Every row gives one point. Two turns around zero, p and q, are shown by what they do to some points. Write where each new point lands after one turn and then the other. Backwards means that the second turn is done in reverse. Each puzzle has new turns, and all numbers are rounded.

Turn p:
[  2 -20] => [  4 -20]
[-20  -8] => [-19 -10]
[ -9 -19] => [ -7 -20]
[  0 -15] => [  1 -15]
[27 61] => [22 63]
Turn q:
[39  7] => [ 18 -35]
[  8 -23] => [-20 -15]
[-18  29] => [22 26]
[-17  25] => [19 24]
[-12 -39] => [-41   0]
Where do these land?
q, then p: [ 17 -19] => [-11 -23]
p, then q: [-30 -31] => [-40  16]
q, then p: [16 22] => [26 -7]
q, then p: [33 10] => [ 22 -27]
p, then q backwards: [-36  18] => [-26 -31]

Turn p:
[20 23] => [30 -7]
[-41 -22] => [-38  27]
[21 -1] => [  9 -19]
Turn q:
[ -6 -43] => [-37 -23]
[ -5 -19] => [-18  -8]
[-22  25] => [ 5 33]
[37  4] => [ 27 -26]
[-4 34] => [24 25]
Where do these land?
p, then q: [-13  19] => [23  4]
p, then q: [26 23] => [ 11 -33]
p, then q: [-13 -41] => [-33  28]

Turn p:
[  9  13 -45] => [47  5 -3]
[-19  15  33] => [-34  23  -5]
[ 9 -7 42] => [-38  -3  20]
[  1 -21 -30] => [ 25 -24 -12]
Turn q:
[ 18  -7 -31] => [ 13 -11 -32]
[ -2  42 -26] => [-24  27 -34]
[-31 -17  33] => [-14 -13  44]
[ 14 -17  24] => [24 -2 22]
Where do these land?
p, then q: [ 2  8 11] => [-10   7   6]
q, then p: [  8  53 -23] => [ 37  39 -23]
q, then p backwards: [ 8 14 11] => [ 1 19  1]
q, then p: [  8 -64   2] => [-15 -56  28]
q, then p: [-20 -38   2] => [-25 -35  -2]
p, then q: [-5 27 -3] => [ -6  25 -10]

Turn p:
[19 -6 43 -1] => [-11  -6  26 -38]
[  2 -25  10  13] => [-23 -18   4  -4]
[-2 -9 11  1] => [-12  -1   3  -7]
[-55  24 -42 -15] => [  7  48 -35  45]
[ 40 -11   7 -18] => [ 16 -26  -5 -34]
[19  8 27 21] => [  0 -10  37 -11]
[-24  18 -56   0] => [ 22  14 -30  50]
Turn q:
[ 10 -18 -35  -6] => [  7   3 -30 -27]
[ 15 -24  40   4] => [ -7 -42  -1  25]
[-33 -20 -29 -24] => [-36  20 -20 -28]
[  5  14  -3 -15] => [  4   1  15 -15]
[ 3 46 28 40] => [31 16 35 46]
Where do these land?
q, then p: [41 -5 -6 49] => [ 26 -57   7  11]
p, then q: [ 22   1  29 -13] => [-17 -22  17 -20]
p, then q: [ 26  -2 -21 -21] => [ 15 -15 -21 -26]
p, then q backwards: [-55  -7 -18   4] => [-47 -16   2  32]
q, then p backwards: [-62 -13  15 -27] => [-47 -34  35  19]
p, then q: [17 27 -6  2] => [ 21 -24   5   3]
p, then q: [11  0  7  6] => [ -7 -12   1   2]

Turn p:
[17 22  6 -8] => [ -3  23 -10 -15]
[-19 -15 -18 -16] => [-20 -28   1   3]
[13  2 43 52] => [57 30 22 12]
[ 71 -10  17   1] => [ 43  20 -54 -14]
[-27   4  -6 -26] => [-28 -16  14 -15]
[-19   8 -24  10] => [-22   0  10  22]
[-37 -12 -17 -13] => [-26 -30  18   6]
Turn q:
[-10 -31  -2  18] => [-27  -9  11  22]
[49 36 27  5] => [62 14 22 -1]
[19 23 -7 25] => [17 33  9 10]
[-29   2   6 -16] => [-17 -11  -4 -27]
[-30 -30 -25 -32] => [-36 -27 -38  -4]
Where do these land?
q, then p: [  5  17  26 -28] => [  6 -15 -32 -22]
p, then q backwards: [ 29  28   6 -30] => [-28  33 -23 -13]
p, then q: [-12 -33  -9  -3] => [-16 -16   6  28]
p, then q backwards: [-36 -19 -26   0] => [ -6 -45  14   6]
q, then p: [14  7  3 62] => [ 23  48  34 -10]

Turn p:
[ 28  36 -31 -32 -14 -31] => [ 51  44 -21  -6  -1 -12]
[-4 27 22  7 40 29] => [-5  5 49 -3 10 34]
[-26 -34  -4 -46   1  23] => [-17 -14 -12 -34 -51  12]
[ 11   3   9 -20 -22 -28] => [ 20   6  -7 -11  -5 -35]
[ 42  29  13   0  32 -25] => [ 36  15  21 -20  45   1]
[-26 -11   7  23  19 -17] => [-39   4   3  -5  21  -5]
[ -6  -6  -4  26 -36  28] => [ -7 -22  -6  45 -16   0]
[-14   3  32  13 -25  29] => [-10 -24  30  27 -21 -10]
[ -5 -47 -43  29   5  -6] => [-30 -16 -56   7  18  17]
Turn q:
[ -9  -9   1 -26 -40   4] => [  9  37 -12 -21 -15  13]
[-14  -5  -9  31  51 -30] => [-10 -51  -9   9  12 -42]
[-49 -11  11 -40  -7   1] => [  5   2 -21 -61  -9   9]
[ 4 13 13 39 31 23] => [-25 -36  32  19  -2   3]
[-27 -16 -27 -20 -18  11] => [-14  15 -38 -19 -10  13]
[  9  36 -16  17  27 -18] => [-15 -13  10  17  41 -21]
[ 20 -17  -3 -37 -13  10] => [ 29  17 -17   1  -2  30]
[ 62   9  29  61 -21   4] => [  5  15  61  66 -23 -12]
[  4   1   0 -25 -10  -5] => [ 16  15  -7 -10   8   8]
Where do these land?
q, then p: [ 7 -2 -7 34 12 -8] => [-25  -5  -9   7  18 -19]
p, then q: [  4  15 -10  -2   6 -10] => [-3 -1 10  5 18  4]
p, then q: [-13  -2  -8   5 -19 -47] => [ -7   2 -15  -4  34 -37]
q, then p: [ 11 -29 -24 -22  18  49] => [ -7 -27 -19  30 -24  46]
p, then q: [ 72  32 -20 -15 -15   9] => [25  2 18 74 15 23]
p, then q: [-55   4   5   0 -13   1] => [-25  23   9 -35  -9 -27]
p, then q: [-13  21   6 -38   8 -11] => [ 15  30  19 -17  22   6]
q, then p backwards: [-13 -38  58  37   4  17] => [-14  -7  41 -41 -26  48]

Turn p:
[  1 -24 -27 -40  16  16   5  10] => [-15  12 -34 -25 -13   4  30  17]
[ 29   5 -16  50 -12   5  18  14] => [ 32 -13 -11  39  36  -4   0  10]
[ 18 -30  -2   3   7  20   0 -20] => [  4   8 -26   3   4   0  21 -30]
[-77 -22  32  47 -24  21  -8  20] => [-51 -32  14  72 -38  -9 -19 -11]
[-69  12   4 -22 -27 -15  -7 -27] => [-13   4  22  -5 -70 -22 -33   1]
[  2  57 -20  51   9 -25 -13 -15] => [ 25  24  36  21  37 -38 -37  15]
[ 18  -7  18 -23  23  19  20   3] => [ -3  15  -6 -10   3  39  24  -6]
[ 29  -3  -6 -30  11  -8 -22   5] => [ -5   0 -10 -44  20   2   7  -1]
[ 18   9  18  -1  11 -56  12  -7] => [ 28 -12  49 -23  11  -3  15  -2]
[ 32   4  -2 -35 -13  22  -6  17] => [  0  -6 -34 -30  11  30  -8   7]
Turn q:
[ 19  21 -13  12  -4  24   9   1] => [ 11 -11 -16   5 -30  -2  18  -4]
[ -2 -14   7 -23 -12  -2  48 -14] => [ 12  15  15  -7  14 -36  14 -33]
[ -1 -13  40   5 -32  38  -2  44] => [-51  35 -11 -26 -37 -16   4   2]
[ 10   2 -27  43   3 -23  -9  31] => [-20 -51 -20   5  -1  -8  -9  27]
[ 37 -40  18  28   1  36  12  31] => [-43 -21  -7 -47 -32  -1  14 -26]
[-29  29   0 -12  22 -42  -8 -40] => [ 39   3  36  36  28  11 -19  20]
[ 32   7 -36  -6   1 -30 -20   3] => [ 28 -28 -29 -14  21   8  -3  24]
[ -4  17  -6  25 -11 -32 -42 -37] => [ 28 -14  -1  17  -2  18 -57  21]
[-27 -36  -8 -21  -1  34  23   5] => [-28  24  -7   7  17  -2  21 -45]
[-33  28  25 -51  32  -2 -12 -24] => [25 48 40 22 20 30 16 15]
Where do these land?
p, then q: [-11  -7 -32  34 -19  -2  16 -35] => [ 23 -42  -8 -15  -7 -21 -28  18]
p, then q backwards: [  5  16  11 -38  21  29  26   5] => [  5   3  15 -25  14  28 -44   6]
p, then q backwards: [  1  23  11  41  -7  -6 -10 -28] => [-28  -5   3   2 -12 -18  17 -42]
q, then p backwards: [ -7 -26   7  45 -32  26   9 -31] => [-29  -8  26   4 -35  15 -32 -38]
q, then p backwards: [-12  15  30   4  37 -27  -5  30] => [-20  19   5  -2  27 -29   9  44]
p, then q: [ 15  -8  -5 -18   2 -43  23  23] => [-16  10   8 -40  11 -21  30 -10]
q, then p: [ -6 -42 -24 -18   0  -4 -18 -18] => [-15  50 -12  -9   9 -13   7 -12]
q, then p: [  2  20 -27   0  38  19   0  70] => [  0  -9 -11  49 -34  13  39  49]
p, then q backwards: [ 31   1   9   5  21  -9 -38  16] => [ -4 -45  -5 -16  12 -25   8  12]
p, then q: [-16   8  20 -55 -60  17  -4 -32] => [ 26  46 -65 -13  -3  14 -32 -14]

Turn p:
[ 22 -14  -9   5 -13   2 -21  15 -16] => [  6   7  -4  -7  -3 -39  -1   3 -14]
[-24 -14 -18  -3 -15  -4 -10  -4 -11] => [-16 -13 -17 -15  -9   0  -1  14 -20]
[-23  -6  17  11  -7  13  42   2  45] => [ 17  18   0  17 -29  53  14  10  10]
[  1   3  19   6  11  32 -17  -9  20] => [ 26   0  10 -10 -17   9 -25 -17  13]
[  0  34  -4   6   3  16 -10   1  -7] => [  4   5 -11   2  18  -1 -32  -3  11]
[-25  31 -13  14 -14 -14  -4   6 -10] => [-21  -3 -19  11  12   4 -23  29   5]
[  4  -6  -7  12   9  27  -1 -16 -14] => [ 22  -8  -1  -4   9   3 -14 -12 -22]
[  3 -14   6  12   4  -2  41  -7   9] => [ 13   5  11  22   0  25  25   1 -12]
[-21  -9  18   7   7 -18  -5  16 -15] => [ -6  -9  19 -13   4  -1   4  33   4]
[ 20   1 -41   1  33  23 -22   8 -16] => [ 31 -23 -29 -13  28 -30  -4 -18  -1]
[ 19 -15  12  -4  -2 -97 -14  -5  -5] => [-59 -29  39  29  -8 -43  38  15  12]
[ 24   8  21 -68 -16  22  20  -6  18] => [-19  51   2 -22  -3  17  18 -54  15]
Turn q:
[ -7   7  23  11 -20 -15  -1 -23  23] => [-10   6  40  -4   7  21  -6   5 -13]
[ 25   0   3 -39 -22  -3 -25  35 -27] => [ 40  19 -33   1 -12  -7  11  36 -23]
[-37  -9  -6   1 -10  20   7 -15   6] => [-24 -15   2   7 -14   3 -12 -24 -22]
[-27 -11   7  24   5  17   0  12 -21] => [-22 -21 -14  16  17 -19 -11  -1 -13]
[ 22 -33  23 -36 -28 -21  33 -22   8] => [  1  -6  36 -16 -40   5  48  24 -13]
[ 22 -27  -1 -28  25  -8   0  18 -11] => [ 21 -15 -18 -19 -19 -21  13  22  18]
[ 27  12   8 -15  30  12  24  -7   7] => [  6  -7  -8 -31   8  10  31 -13  23]
[-21  -1  -4  15  17  10  -8  -6  24] => [-16 -14   3  -5   3  11 -29 -15  10]
[ 24   7 -24  28  31   3 -28 -26  -2] => [ 32 -12   8  18  21   5 -16 -24  39]
[ 15  19 -19  26 -39 -12 -15  20   7] => [  0  41  -2  38   7  18 -11  18   4]
[-44  35 -11  12  11  -4  14  15 -14] => [-29  26 -14  -6  20 -27 -20 -27 -10]
Where do these land?
q, then p: [-34 -19  13   8   7  39  26  37   5] => [-10 -32 -37 -31  -4  16  14  31 -22]
p, then q: [-9 20 19  0  6 37 41 34  0] => [ 12  13 -39 -22  27  34  13 -16  21]
p, then q: [ 24 -17   7  14  30 -22  31   4   1] => [-28 -16  13  -6  22  -3  33  12  24]
p, then q: [-26  22  -8   3  -7 -11 -39  -1 -15] => [  9  -3  -9  -3 -23 -12 -45  16  -7]
q, then p: [ 29 -14   2 -10  16   7  -7  -3  -8] => [ 14  11  -4  11 -10  -8  28 -13  -3]
p, then q: [ 24 -20  -8  13  18   1  38 -31  -5] => [ -4 -31  12  18  27 -14  37 -12  11]
q, then p: [ 15 -15  30  10  -1  -9  10 -17  10] => [ 16  17  23 -16  -5  15  18   8   6]
p, then q: [-27  28  -8  -9 -16   6 -42  -7   0] => [ 20   2  -6   3 -29   4 -47   0 -16]
p, then q: [ -4  11 -17 -16 -41 -19 -32  -2 -22] => [  0  23   5   0 -15 -36 -41  -8 -21]
q, then p: [ 15 -14  -6 -23  14 -25  15 -21  14] => [-19  34  13   5 -22   9  12 -15   7]
p, then q: [ -6  19 -23   9 -27  -4 -41   7  19] => [  7  26   8  26 -25   2 -40   9   0]

Turn p:
[  3 -15  49  -8  29  14 -27 -27 -53] => [ 54  22  31  -4  31  23 -39 -13 -20]
[  0  17 -35  16  11 -22 -22   6   6] => [-18  -3 -10  -4 -13 -35 -10 -30   9]
[-28 -35  30  -4  35  -6   3 -27 -12] => [ 13  12   8  -7  18  41 -48   5  18]
[-19  13  -4 -31 -23 -10   0  12  -4] => [-17   5  -1  -5 -30  11   5   4 -30]
[  4   4 -19  19 -50  -1  24 -14   6] => [-27  -7  29  -9  -7 -18  33  28  11]
[  6  -2 -52  17 -27  14  13  60   9] => [-46 -17 -37  14  10 -46  27  21 -22]
[ 23 -13  43  -8  25 -27   7  -9 -11] => [ 41   0  -6 -38  13  26  -9  -7   8]
[  1  53 -51   5  -5  18  37  16  30] => [-40  28 -28  26 -21 -26  55  -5  18]
[-10 -21  74  15  15   5 -37  -5  -1] => [ 68 -17   9   8  -1  15 -47  18   2]
[ 20   0 -35 -22 -10  15   2 -11  31] => [-28 -21   2  20   0  10  35 -23   6]
Turn q:
[ -1  29  23  -5 -22  29 -31 -12 -20] => [  7  16  -8   7  35 -32 -36  14   3]
[ 35 -13 -36 -28  -1 -35 -30 -17   1] => [ 38 -24  30  12 -40 -31   2 -15   5]
[-32  21 -13  43  43 -30   0   7   9] => [-12   7 -14  41  16  18  56 -24   6]
[-20 -40  39   7 -18  -9 -17  -4   1] => [-51  -3  27   9  -3 -10 -15  14 -17]
[ 19  -1 -27 -41  33  17 -28   5  11] => [ 27 -52 -18  -1  -9 -15 -13 -20  21]
[  7  21   8  40  19 -22  47   7 -32] => [  1  50  -4 -14  13  24  34 -35 -21]
[ 34 -20 -43 -33 -38 -13  -7  21  27] => [ 48 -40  31 -10 -36   8  -6  30  -7]
[-22 -14  -6  17   8  44  16   3 -19] => [-22   4 -47 -19   5  -3   6  12 -17]
[28 -8  0  1  6 -7  0 23 11] => [ 14 -17  10   1  -5  21  -8 -14 -16]
[-31  22  44  36  -2  -3  12 -52  35] => [-44  56  -5  41   2  20 -11  10  37]
[-18   2  12 -37 -28  30  39  20 -24] => [ -6   3  -3 -67  24   2  -7  29   5]
Where do these land?
q, then p: [-31  -8   7  13 -11  31  24  15   6] => [-27  19 -28  25   4   1  -8   1 -23]
p, then q: [  3 -27  -9  -8  45 -18  -1 -33  -3] => [-11 -16 -28  25 -12 -14 -27  -4  38]
q, then p backwards: [ 12   1  35  22 -33  -8 -17  -5  34] => [-49 -16   8  -4  -3  33 -10 -21 -12]
p, then q backwards: [-36 -46  -1 -19  27 -21 -28  12  -7] => [ 32 -17  43  -2   7  46  -7  14  19]
p, then q: [ 35  32 -19  26   0  49 -32  13 -24] => [  0  51  23  16 -15   8  28 -53 -13]
q, then p: [ -1   5  18 -23  32 -21  19  30 -30] => [  4  19  14  -1   8  58  -4 -16  16]
p, then q backwards: [ -3   7  28 -31 -26  32  41 -27 -32] => [ -7  15   2  36 -45 -37  37  24   7]
q, then p: [-11   0 -30 -29  16  -9   0 -38   7] => [-20 -34  -1 -15 -25   7  24  14  22]
q, then p: [ 41  18 -29  -6 -31  20  16 -19  46] => [ 16 -45  -2  25   3 -35  45  -6 -26]
p, then q: [-36  25  27  29 -23 -23 -25  17  32] => [ 22 -12  52  14  -4   3  -7  42 -35]
q, then p: [ 28  -6 -26  26   4 -33   2  35 -29] => [ 19  32  28 -32  39   9  21   6  -7]
